Each row is a point. The ring and each string are closed loops that go straight from each point to the next, and from the last back to the first. Before rounding, they use only three directions, however many columns there are. Count how often each string passes through the ring. Passing back the other way cancels.
(in the rows, 128 means zero)

Ring (10 x 3):
[[ 98  71 125]
 [ 91  89 138]
 [103 123 155]
 [122 151 164]
 [145 173 167]
 [169 179 153]
 [173 162 137]
 [162 130 125]
 [145 104 120]
 [115  76 121]]
String (28 x 3):
[[132 113 141]
 [122  92 122]
 [101  52 100]
 [ 93  43 108]
 [116  91 146]
 [122 103 140]
 [121  98 129]
 [129 109 147]
 [131  97 139]
 [141  80 104]
 [152 100  97]
 [150 126 124]
 [145 136 148]
 [160 154 161]
 [144 139 144]
 [170 174 135]
 [181 200 142]
 [173 196 168]
 [171 194 173]
 [153 161 164]
 [144 144 148]
 [154 154 143]
 [154 153 158]
 [178 168 154]
 [192 154 107]
 [173 121  90]
 [160 104 109]
 [142 111 145]]
Times through: 1

Ring (10 x 8):
[[ 75 176 157 145  90 173  78 141]
 [ 99 165 158 130 107 158  91 140]
 [144 137 149 105 137 125 116 123]
 [187 108 135  91 153 100 136  99]
 [197  99 129  93 150  97 140  88]
 [189  98 120 107 134 105 132  77]
 [166 107 116 119 124 115 121  76]
 [128 126 117 132 112 131 103  84]
 [ 82 158 132 147  94 158  81 110]
 [ 69 172 145 151  87 171  74 127]]
String (27 x 8):
[[124 127 113 117 137 114 106  85]
 [132 130 126 123 122 128 107  96]
 [139 128 130 141  92 147 104  93]
 [175 102 116 126 111 122 121  71]
 [203  82 105  99 149  87 141  58]
 [187  94 109  90 164  83 137  71]
 [152 123 132 115 127 123 116  99]
 [185 112 142 112 120 124 129 101]
 [212  97 140  92 144 103 145  97]
 [218  86 124  69 183  70 155  84]
 [180 106 125  88 163  91 135  91]
 [168 114 128  97 151 103 128  95]
 [212  86 119  69 186  67 153  80]
 [187 100 120  87 165  86 138  84]
 [168 112 126 103 143 107 126  91]
 [166 120 139 122 111 133 119 101]
 [188 104 132 121 109 127 127  86]
 [157 121 133 128 105 136 114  94]
 [156 115 123 138  94 139 111  81]
 [139 110  97 129 122 114 108  60]
 [124 123 105 119 137 111 106  76]
 [126 133 126 122 125 127 105  98]
 [106 149 137 143  93 156  90 109]
 [ 78 163 136 159  77 172  75 112]
 [ 86 162 142 158  74 175  78 117]
 [ 67 166 133 166  70 178  69 110]
 [ 78 149 112 148 102 146  80  88]]
Times through: 4
